Each point is reached from the start by the listed moves, each made 0, 1 or 2 times, or once backwards (-1), plus a little noise. Is the number of moves made odd or even? Then give how often each move was made.

Moves:
(1): 23 -2  2  1
(2):   1  35 -11  16
(3): -6 13 38 -2
Start: 17  7 -8 -6
Points:
-19  35  67 -13 -> odd (-1, 0, 2)
-20   1  78 -29 -> even (-1, -1, 2)
  5  -2  79 -26 -> odd (0, -1, 2)
  5  32  68 -13 -> even (0, 0, 2)
-17 103  43  20 -> odd (-1, 2, 2)

Moves:
(1): 39  7  4 -4 -2 -1  1  2 -4 -5 -7 -3 -2  4
(2):  -6  56   6   4   2  -5 -11   5 -10   6  -8   3   5  -8
(3):  0 -6 45  2 10  5  7 -6 -3 -6  0  3  6  0
(4):  2 -3 -3 45  3 -1 -2  1 -3 -4  3  5 -2  6
(5):  -1   0 -11  -6  62  -5   9  -5  -1   3 -12  -6 -13  -5
(6):  3  9 -1  1  5 69 -8 12 10 -8  4  1 -7 -7
(7):  2 10 -7  4 -9 10 47  0 -5  6  5 -2 -4  2
(8): -9 -2 10 -7  0 -9 -2 56 -5 -2 -7 -3 -7 11
(9): -2 11  2 -1  1 -9  4 -1 51 -1  1 -3  3  3
(10): 12 -5  8  2 -4  3 -2  3  0 46 -1 -7  3  6
(11):  4  2  2 -4  5 -5 -2  4 -3 -2 41 -4  0  5
Start: -29  13  11  11 -26 -14   5   9 -19  -7  10   1  -9 -15
Points:
 42  18  -3  18  40 -58 -54 132 -39 -17   8 -19 -41  20 -> odd (2, 0, -1, 1, 1, 0, -1, 2, 0, 0, 1)
-28 -57  64 -67 111 101 -26 128   6  12 -19 -26 -56 -13 -> odd (0, -1, 1, -1, 2, 2, -1, 2, 0, 1, 0)
  51  -36   62   46 -104 -105   18  119   63   63  -32  -18   -2   63 -> odd (2, -1, 0, 1, -1, -1, 0, 2, 2, 2, -1)
 77  18 134  39 -10 132  30 148 -94  46  83 -19 -35  28 -> odd (2, 0, 2, 1, 0, 2, 1, 2, -1, 2, 2)

Moves:
(1):  57   9   5   7   0  -2  -8   5   4  -3   3   0   4   8  -3  -2 -10   3  -5   2  -1  -7   0  13  -3  -7  -9
(2):  -6  79  -8  10   3   6   4   0 -12   7  -4   2   5 -19   1  -6  17  15 -13   1  -8  -2   1   7   2  -4   6
(3): -11   5  88  12 -12  -1   3  -4 -13   0  -8 -11  10   1   1 -11  -1   1 -16   1   5  11   2   3  -3   7  -3
(4):   0 -11 -10  59  -6  -6   1  -2   4  -7  17  -4  -1  -4   0  -6  -1   6   1 -10   7   8 -14   1  -5  -2 -10
(5):   2   2   5   3  54   1  -6   7  -3 -11   0   5   2  -3   2  -5   8  -1   6  -9  -4  -6   4  -4   1   1   0
(6):  -2 -12  -6   7   2  68  15  -5   1  -4   0  -7   6   2   6  -4   3  -6  -5  -1  -3   9  -3   5  -3  -1   8
(7):   7   2   2  -1  -2  -6  77   2   2  11   4  -3   5   7  -9   4 -12   3  -5  -3  -1   8  11  -3   9   5 -16
(8): -7 -3  6  2 -7  7 -4 52  0  6  4 -6  4  0  2  2 -5  7  2 -6  0  2  2 -3 -5  1 -9
(9): -5  6 16 -6  1 -2  3  2 53 -7 14  4 -6 -7 -2 12  0  4 -2 -3  4 -7  0  2 -8  1  3
(10):  -2 -13  -3   8  17  -5 -10 -13  11  74  -6   0   3  -5  -3   6 -18   3  10  -7  -2  -5   9   5   5 -14   6
(11):   2   3   1 -14   0   4 -11  -7  -8   8  65   7   1   0  -7 -12   1   9   1  -9  -7  -6  -1   8   2 -10  -8
(12):  -6  -1   0  17  -9   8   2  10 -10  12  -7  85 -14  -4 -11  -3  -3   9  -7   0 -10  -1   7   7 -13  12  -9
(13):  -3   1  -6  -7   0  -7  -5  -3  13  -4  -4   6  66   0  -9  -6   6   1  -6   1  -1   4   3  -5 -13   3   6
(14): -13  17  -2  -1   6  -5  -1  -4   8   0   0  -1  -2  67 -11  -3   9   0   2  -7  -5   9   0   7   0  -7  -2
(15):   7  -3  -2   0 -16  -3   7   2   8  -2   3   0   5  13  69   3  -9   3  -5  -9  -5  12  -2  -3  -1   0   2
(16):  -2   0   0  -1   1   6  -4  -3 -13  -2   0   3   6   4  -4  52  -2   3  -2  -3  -3   5  -7  -8  -1  -6   0
(17):  15 -18   0  -2 -10  -1   9  -1 -10  18  -1   3   3  -3  -3   4  75   4  -8  -7   8   5   2   8   4   2   5
(18):   4 -12   7  -1  -4   7  -3  -4  -5  -7  -6  -6   6   3  -7  -8   3  73  -2  -4 -17  -8 -13  -7   0   8   8
(19):  10   5   6   2 -12  12   1  -6  -4  -3   2   3   6  -1   7   6   6  -2  57  -5   0   0  -2  -1   4   0   4
(20):  -1  -3   3  10  10   1  -5   7   3   4  10   3  -3  -6  10   1   5   9   8  66  -1  12  -5   2  -5 -12  -4
(21):  1  4 -4 -3  4  4 -2 -4 -6  5 -2  4  0  2  2  0 -6  5  6 -1 48 -2  3 -2  2  3 -9
(22):   7   5   2 -10   5  -2 -11  -9  12   0  -5   2  -5 -11  -1  -8  -1  10  -1  -8   6  68  -7  -3   3   5  -9
(23):   6   1  -4   9   4   1  -7  -2   1 -12  10  -8   0   5  -1   9  -5   6   0   3   3   5  62   4  -1  10   6
(24): -16  -4  -5  -5   6  -8   2   0 -12  -5  -4   1  -1  -7  -3   9   3   6  -1  -1   3   4  -7  60 -10  10   3
Start:  20 -44  -7 -13  38  -1  -6  15  -4  -2  23 -18  13  -7   1   8 -29 -14  31  -5 -18 -14 -38 -17  -4 -15  -7
Points:
 -62  -27  162  -48  -55   48   68   99 -116   53   20  133  189  123   64   51  -64   95  -30 -110    2  -21    4 -111  -32   21  -42 -> even (-1, 0, 2, -1, 0, 0, 1, 2, -1, 0, 1, 2, 2, 1, 2, 2, 0, 1, 0, -1, 2, -1, 0, -1)
 152   98  -49    6  150   42  -68  179 -133  -49   36  111  -44  -78   -9  122  -93  -48  187  141   38 -118  -12  -96    1  -55  -82 -> even (2, 1, -1, -1, 2, -1, 0, 2, -1, -1, 0, 1, -1, -1, -1, 2, -1, -1, 2, 2, 2, -1, 0, -1)
  80  -33  -69  -95  151  -96   -3    8  110  130  106   45   87   13   95  173 -101   54    8   11   50  -26   51   43  -14  -54  -25 -> even (1, 0, -1, -1, 1, -1, 1, 0, 2, 2, 1, 0, 1, 0, 2, 2, 0, 0, -1, 1, 2, 0, 1, 1)
  71   42  175   25   55   40  -65  -59  -62  101  148 -139   28   24  -32   73 -159  161   17  -97  -26 -106   77  -56   27  -56   12 -> odd (1, 1, 2, 0, 0, 0, 0, 0, 0, 2, 2, -1, -1, 0, 0, 2, -1, 2, 0, -1, 1, -1, 2, -1)

Moves:
(1):  36 -12 -13 -13  -3  11   1  -3  -2  21 -14  24  -9 -24   2  -2   0   2  26 -14   8   3 -13  12
(2):  -4  30  19 -13 -21   7  -3  -5 -12  10  18   7  -1   7   8  -9   0  -1   0  -3  -7  -5 -13 -10
(3):  12  -3  22 -15  -2  -8   2  -1  -9  -5   7  26 -21  12 -26  -5 -15  14 -20   1  12   9   1 -20
(4):   2   9   5  19   2   7   6   5  12  11   3 -13 -15   2   4  -2   4   4   1   6   3  10  -7   6
(5):  15  23   7   5  22 -20  -5   8   7 -10   9  -2  22  14  -8  10  -7   4  12 -13  -8  -2 -13   2
(6):   2  -4  -1  -7  29  16  13   5  -9   7   2 -12  -7  -8  -4  -3   0   9   2  -2  12 -20 -15  -1
(7): -10  -1  -1 -14  -2   3  25   8   0  -8   5  -9   6  -1   2   8   0  -2   0   6   4  19  -1  -2
(8):  -1  -5 -18   7 -13   0   1  31   3  -2  -2   5 -10 -11 -12  13  10 -11   2 -10 -15  -4  -3 -16
(9): -22   4   3   1  -9  14  -5  -2  27   4  -6   8   4  -2 -12  13   8  24   4   6 -12  -5  -2   7
(10): -18   8  14  10  -3 -11   6   4  -2  21   3   7  13 -17  -7  -6   1   0  11   5  21   3   6  -4
(11):  -1  -4 -11  -7  -2   1  -3   5   7   8  16   0  -2   1 -10  -6  -6 -13  -8  13   2   3  -9   9
(12):  -2   9   2  18  11   8  -3  10   0 -14  19  35  -6   0  12  -2  -8   0  19  25   8  -3   8 -11
(13):   8  -4   8  15 -11  13  -4   5  -2 -10  -8 -16  19   5  -1  -3 -10  -3   3  18  31  -6 -11  -1
(14):   7 -21  -8   4   4   3   2   4 -10   0   1   6  -3  34  -3   2  19   7  14   0   6  -5   3   9
(15): -7 -6  3 -4 -2  4  0 16 16  4 14 -4  5  3 16 -3 -7  8 -6  0  7 -8  1  0
(16):   1  -6  17  -6   1  -3  -4  -2  -7   2   2   8  -6   0  -2  25  -5   0 -23   4   3   6  -7  11
(17):  14   6   5   5  -7   3 -11   3   9  -2  -1  12  20 -24  -8 -11  42   6 -22  -2   8  19   3  10
(18):  -2  -5  -3  -6  -6 -13  -3  -6 -22  -3   4   0   0   2  14   9   0  37  11  19   2   6  -4  -2
(19):   3 -18  28   6  -9 -12   1 -12   0 -13  22 -15   3 -10   3   1  10   6  36 -15  -8  -7  -5 -11
(20):   7   1   5 -10   1  -8  -5  -1   7   1  -7  -2  -7   5   4 -14  17  -9  13  30   1   2  -3  -6
(21):  -7  14  -5 -14  -2  -2 -10 -12  21   2   2 -13 -17 -11   0  10   4  -1  -3 -13  32   5   8  -2
(22):  -8  -5   9  -7  10  20 -23   3 -13  -3  -6 -16   7   9  13   3  -1  -1  25   9 -14  24   7  -9
(23):   9   3  -2   0   0  13  -3   1  -1   4   4 -17  11  10 -11   5  -4  -4   5  12  -3  -4  30   6
(24):  -8   9  14 -12  -7  -4 -11  20  -7 -21 -10  -1  -2  -9   1  -6   0   1   6 -11  -7   1   9  19
Start:   7   6 -11   5  -1 -15  12  17  -2   1  -3 -14 -11 -15   7 -22  -6  -7  -3 -15  -3   9  17 -17
Points:
  10  -17   74   27  -38   33   34   44  -18   40  138  -64   47   78   -9 -100  -58  -13   94  -36   29 -141   22   18 -> even (0, 2, 0, 0, 0, 1, -1, -1, 0, 1, 2, 0, 1, 2, 2, -1, -1, -1, 2, -1, -1, -1, 2, 1)
  19  -38    1    8   78   37  -52  -58   26    9   60 -120  -31  -77  147   42  -17  118  154  -38   17   19   58  -30 -> odd (1, -1, -1, 1, 0, 1, -1, -1, 0, -1, -1, 1, -1, -1, 2, 0, 0, 2, 2, -1, 2, 2, 1, -1)
  15  131   91  -11  -81  -36  -36   93  -10   48   43   36   97  -49 -145  -48    1  -79 -205    6   16   -1   25   20 -> even (-1, 2, 1, -1, 1, 0, -1, 1, 0, 2, 2, -1, 1, -1, 0, 2, 2, -1, -1, 0, -1, -1, 2, 1)
  27   25   31  -54   48   98  -60  113 -107  -47   31   24  -28  -52   89  -12 -126   -1   -6   59   74   36  -79   18 -> even (1, 1, 0, 0, 0, 2, 0, 0, -1, -1, 2, 2, 2, -1, 1, 2, 0, 1, -1, -1, 0, 2, -1, 2)
  4  78 149  70  -1  51 -57 180 -15 -49 144   7 148 -36  10 -89  50  -4 177 -35  -8   0  22 -37 -> even (0, 2, 0, 0, 2, 1, 0, 1, 0, 2, 1, 2, 1, 1, 2, -1, 2, -1, 2, -1, -1, 2, 1, 2)
  87   44  168 -108   15   40  -34   29  -65   -5   87  -65   70  -52   22  -96   57   61  121   66  -29   64  -14  -30 -> odd (1, 2, 1, 0, 1, 2, 1, -1, 0, 0, 1, 0, 0, -1, 1, 0, 2, 1, 2, 2, -1, 2, 2, 1)
 145   86   57   19  -18   -9  -35   54   58   39  118  150   52 -111   -7   -1   18  -25   -6  -65   14  -39  -36  -31 -> odd (2, 2, 0, -1, 2, 0, -1, 1, 0, 0, 0, 2, 0, -1, 2, 2, 2, -1, 1, 0, 0, -1, 1, -1)
  43  -83   60   10  -58 -106   19   13  -21  -22   32 -116   52   16   14  -79  -50  -29   85   91   57  -16   11   14 -> odd (0, -1, 0, 0, 0, -1, 0, -1, -1, 1, 2, -1, 2, 0, 1, 0, -1, 1, 2, 2, -1, -1, 1, 1)
